Every row gives one point. Each copy is the shape, with its points in the same order, turned, moved and blurred by noise. Is it also mirrored, or only turned?

Shape, 7 rows:
[[ 0.33  0.11]
 [-0.19 -0.27]
 [-0.34  1.08]
 [ 0.42 -0.07]
 [ 0.40  0.29]
 [ 0.02 -0.27]
 [-0.39 -0.19]]
Copy 1, 7 rows:
[[-0.22  0.20]
 [ 0.02 -0.39]
 [ 0.82  0.71]
 [-0.40  0.11]
 [-0.20  0.39]
 [-0.15 -0.29]
 [ 0.24 -0.42]]
Copy 1 is: mirrored
Copy 2 (7 x 2):
[[ 0.25 -0.12]
 [-0.35  0.10]
 [ 0.71  0.97]
 [ 0.16 -0.30]
 [ 0.45 -0.07]
 [-0.21 -0.07]
 [-0.40  0.29]]
Copy 2 is: only turned

Shape, 8 rows:
[[-0.28  0.24  0.07 -0.66]
 [-0.22 -0.13 -0.56  0.32]
 [-0.15  0.48 -0.19  0.28]
 [-0.05 -1.37 -0.10  0.16]
 [ 0.21 -0.26 -0.08  0.46]
 [ 0.08 -0.04  0.27 -0.30]
 [ 0.30  0.14  0.19 -0.16]
 [-0.29 -0.12  0.75  0.37]]
Copy 1:
[[-0.63  0.19  0.38  0.05]
 [-0.34 -0.02 -0.79  0.16]
 [-0.31  0.47 -0.41  0.40]
 [ 0.02 -1.22 -0.49 -0.09]
 [ 0.18 -0.14 -0.45  0.20]
 [-0.14 -0.07  0.30  0.10]
 [ 0.04  0.25  0.20  0.10]
 [-0.01 -0.26  0.18  0.83]]
Copy 1 is: only turned
Copy 2 (8 x 4):
[[ 0.35  0.69  0.20 -0.57]
 [-0.13 -0.11 -0.44 -0.15]
 [ 0.46  0.23 -0.25  0.13]
 [-1.03 -0.55  0.37 -0.46]
 [-0.23 -0.18  0.11  0.34]
 [ 0.08  0.43  0.49 -0.25]
 [ 0.13  0.50  0.36  0.09]
 [ 0.46 -0.39  0.66 -0.21]]
Copy 2 is: mirrored

Shape, 11 rows:
[[-0.03  0.11  0.57  0.24  0.56  0.07]
 [-0.09 -0.02  0.53  0.19  0.37 -0.37]
 [ 0.49  0.49  0.40 -0.15  0.12 -0.18]
 [-0.13  1.17  0.58 -0.05  0.75 -0.18]
 [-0.07 -0.16  0.57 -0.06  0.21  0.16]
 [-0.03 -0.32  0.26  0.52 -0.38  0.02]
 [ 0.79 -0.31 -0.34  0.48 -0.18  0.21]
 [ 0.39 -0.03 -1.10 -0.11 -0.32 -0.07]
 [-0.22  0.13  0.14  0.27 -0.21 -0.24]
 [ 0.01  0.64  0.31  0.04 -0.40  0.20]
 [-0.09 -0.30  0.46  0.33 -0.45 -0.20]]
Copy 1, 11 rows:
[[-0.14 -0.46  0.41  0.50  0.00  0.10]
 [-0.17 -0.32  0.30  0.44 -0.10 -0.19]
 [ 0.48  0.15  0.31  0.40 -0.10  0.31]
 [-0.25  0.23  0.56  1.04 -0.44  0.65]
 [-0.03 -0.50  0.44 -0.04 -0.14  0.12]
 [ 0.22 -0.71 -0.28 -0.10 -0.18 -0.24]
 [ 0.70 -0.39 -0.53 -0.07  0.61  0.07]
 [ 0.21  0.49 -0.93 -0.37  0.42  0.24]
 [ 0.04 -0.20 -0.34  0.18 -0.43 -0.19]
 [ 0.39 -0.09 -0.14  0.24 -0.69  0.51]
 [ 0.23 -0.57 -0.14 -0.07 -0.43 -0.42]]
Copy 1 is: only turned
Copy 2, 11 rows:
[[-0.20 -0.35  0.39 -0.32  0.66 -0.17]
 [ 0.13 -0.11  0.30 -0.19  0.61 -0.40]
 [ 0.40  0.04  0.40 -0.25  0.30  0.45]
 [-0.17 -0.03  1.00  0.15  0.92  0.65]
 [-0.09 -0.14  0.37 -0.61  0.15 -0.24]
 [ 0.37 -0.67  0.05 -0.31 -0.11 -0.43]
 [ 0.81 -0.64 -0.64 -0.43 -0.01  0.31]
 [ 0.11 -0.18 -0.84  0.24 -0.38  0.60]
 [ 0.08 -0.31  0.32  0.12 -0.10 -0.20]
 [ 0.21 -0.35  0.67 -0.05 -0.19  0.43]
 [ 0.37 -0.36  0.16 -0.24 -0.13 -0.50]]
Copy 2 is: only turned
Copy 3, 11 rows:
[[-0.08 -0.28  0.09  0.03  0.65  0.53]
 [ 0.22 -0.31  0.46  0.03  0.43  0.47]
 [-0.07  0.41  0.25 -0.52  0.22  0.47]
 [-0.11  0.45  0.27 -0.38  1.20 -0.05]
 [-0.38 -0.32  0.40  0.09  0.25  0.53]
 [ 0.04 -0.04  0.24  0.58 -0.27  0.70]
 [ 0.10  0.06 -0.49  0.03 -0.66  0.84]
 [ 0.21  0.12 -0.42 -0.13 -1.01 -0.23]
 [ 0.18  0.10  0.40  0.40  0.01  0.26]
 [-0.38  0.64  0.27  0.23  0.09  0.28]
 [ 0.05 -0.11  0.56  0.46 -0.22  0.73]]
Copy 3 is: only turned
Copy 4:
[[-0.15 -0.30  0.24  0.42  0.68 -0.22]
 [-0.09 -0.56  0.10  0.31  0.31 -0.22]
 [ 0.17 -0.27  0.69  0.15  0.05 -0.54]
 [ 0.52 -0.32  0.57  0.20  0.89 -1.10]
 [-0.14 -0.21  0.34  0.15  0.52  0.13]
 [-0.06 -0.06 -0.07  0.65 -0.01  0.41]
 [-0.45  0.60  0.18  0.58 -0.40  0.08]
 [-0.02  0.91 -0.25 -0.21 -0.58 -0.23]
 [ 0.37 -0.20 -0.12  0.27  0.09 -0.03]
 [ 0.74  0.22  0.51  0.24  0.09 -0.02]
 [ 0.13 -0.33  0.05  0.45 -0.08  0.46]]
Copy 4 is: mirrored

Shape (12 x 9):
[[-0.11 -0.32  0.12  0.34 -0.36 -0.06  0.31  0.32  0.03]
 [ 0.59  0.01 -0.52  0.22  0.59 -0.64 -0.66  0.07  0.45]
 [ 0.91  0.33 -0.04  0.12  0.53 -0.50 -0.35 -0.22 -0.15]
 [ 0.04 -0.18  0.30  0.14 -0.32  0.18 -0.02  0.24 -0.17]
 [ 0.47  0.24  0.02 -0.20 -0.19 -0.27  0.53  0.27  0.38]
 [ 0.13  0.26  0.30 -0.08  0.85 -0.30 -0.27 -0.07  0.13]
 [-0.35  0.19 -0.71  0.60  0.05  0.34 -0.31 -0.70  0.23]
 [ 0.53  0.37  0.41 -0.28  0.39 -0.75 -0.08 -0.12 -0.20]
 [-0.67 -0.12 -0.23 -0.29 -0.49  0.10  0.03 -0.38 -0.55]
 [-0.04  0.24 -0.41  0.56 -0.41 -0.04 -0.62 -0.32  0.88]
 [-0.40 -0.35 -0.28 -0.23 -0.01  0.88 -0.61 -0.32 -0.34]
 [ 0.22  0.37 -0.11  0.03  0.26 -0.08 -0.43  0.57 -0.32]]
Copy 1 (12 x 9):
[[-0.19 -0.31 -0.36  0.43 -0.15  0.01 -0.20  0.61 -0.01]
 [ 0.38  0.96 -0.64  0.04 -0.20 -0.86 -0.07  0.13 -0.13]
 [ 0.65  0.62 -0.12  0.18 -0.71 -0.58  0.50  0.12  0.12]
 [-0.19 -0.13  0.08  0.23 -0.51  0.19 -0.18  0.58  0.01]
 [-0.61  0.21 -0.50  0.09 -0.20 -0.07  0.61  0.30  0.08]
 [ 0.19  0.48  0.41 -0.01 -0.23 -0.69  0.29  0.57  0.35]
 [ 0.03 -0.22  0.13  0.51 -0.07 -0.90 -0.68 -0.64  0.00]
 [ 0.47  0.23 -0.08 -0.33 -0.46 -0.24  0.67  0.50  0.32]
 [ 0.15 -0.97  0.32 -0.08 -0.01 -0.02 -0.22 -0.08 -0.31]
 [-0.32  0.18 -0.42  0.24 -0.55 -0.69 -0.65 -0.49  0.26]
 [ 0.28 -0.01  0.76  0.31  0.01  0.14 -0.74 -0.20 -0.36]
 [ 0.10  0.34  0.11  0.02 -0.74 -0.51 -0.02  0.56 -0.68]]
Copy 1 is: only turned
Copy 2:
[[-0.23 -0.17 -0.30  0.37 -0.19 -0.36  0.23  0.25 -0.11]
 [-0.21  0.13 -0.45  0.06  0.35  1.27  0.05  0.40  0.42]
 [ 0.39  0.26 -0.34  0.33  0.63  0.94 -0.05 -0.12  0.09]
 [ 0.10 -0.19  0.08  0.28 -0.11 -0.27  0.01  0.19 -0.13]
 [ 0.37 -0.06 -0.50  0.19  0.11  0.12  0.88  0.21 -0.07]
 [-0.06  0.11  0.21  0.26  0.75  0.56  0.33 -0.13  0.48]
 [-0.65 -0.53 -0.03 -0.12 -0.44  0.73 -0.06 -0.66 -0.12]
 [ 0.44  0.68 -0.11  0.29  0.69  0.44  0.37 -0.12  0.13]
 [-0.37  0.15  0.32 -0.42 -0.22 -0.30  0.07 -0.33 -0.73]
 [-0.23 -0.24 -0.14 -0.02 -0.95  0.89  0.18 -0.12  0.42]
 [-0.26 -0.61  0.68 -0.60 -0.02  0.07 -0.47 -0.18 -0.30]
 [ 0.01 -0.03  0.33  0.46  0.34  0.59  0.14  0.44 -0.33]]
Copy 2 is: only turned
Copy 3 (12 x 9):
[[ 0.27 -0.05 -0.15 -0.23 -0.06  0.41  0.27  0.23  0.12]
 [-0.39  0.42  0.12  1.02 -0.28  0.19 -0.34 -0.45 -0.22]
 [-0.32  0.68  0.40  0.31 -0.61 -0.32 -0.23 -0.31 -0.15]
 [ 0.35 -0.12  0.22 -0.32 -0.25  0.32  0.13  0.12 -0.22]
 [-0.31 -0.12  0.00 -0.22 -0.35  0.24 -0.25 -0.01  0.61]
 [-0.51  0.32  0.67  0.22  0.18 -0.20 -0.08 -0.38 -0.25]
 [ 0.65  0.15 -0.57  0.20  0.34  0.00 -0.57 -0.83 -0.51]
 [-0.42  0.32  0.62  0.08 -0.42 -0.59  0.06 -0.06  0.09]
 [ 0.34 -0.60 -0.54 -0.42  0.02 -0.38  0.19 -0.09 -0.63]
 [ 0.71 -0.17 -0.19  0.69  0.14  0.26 -0.79 -0.33 -0.07]
 [ 0.39 -0.55 -0.12 -0.36 -0.07  0.18 -0.14 -0.60 -1.24]
 [-0.29  0.36  0.24  0.01 -0.25  0.07 -0.35  0.29 -0.60]]
Copy 3 is: mirrored
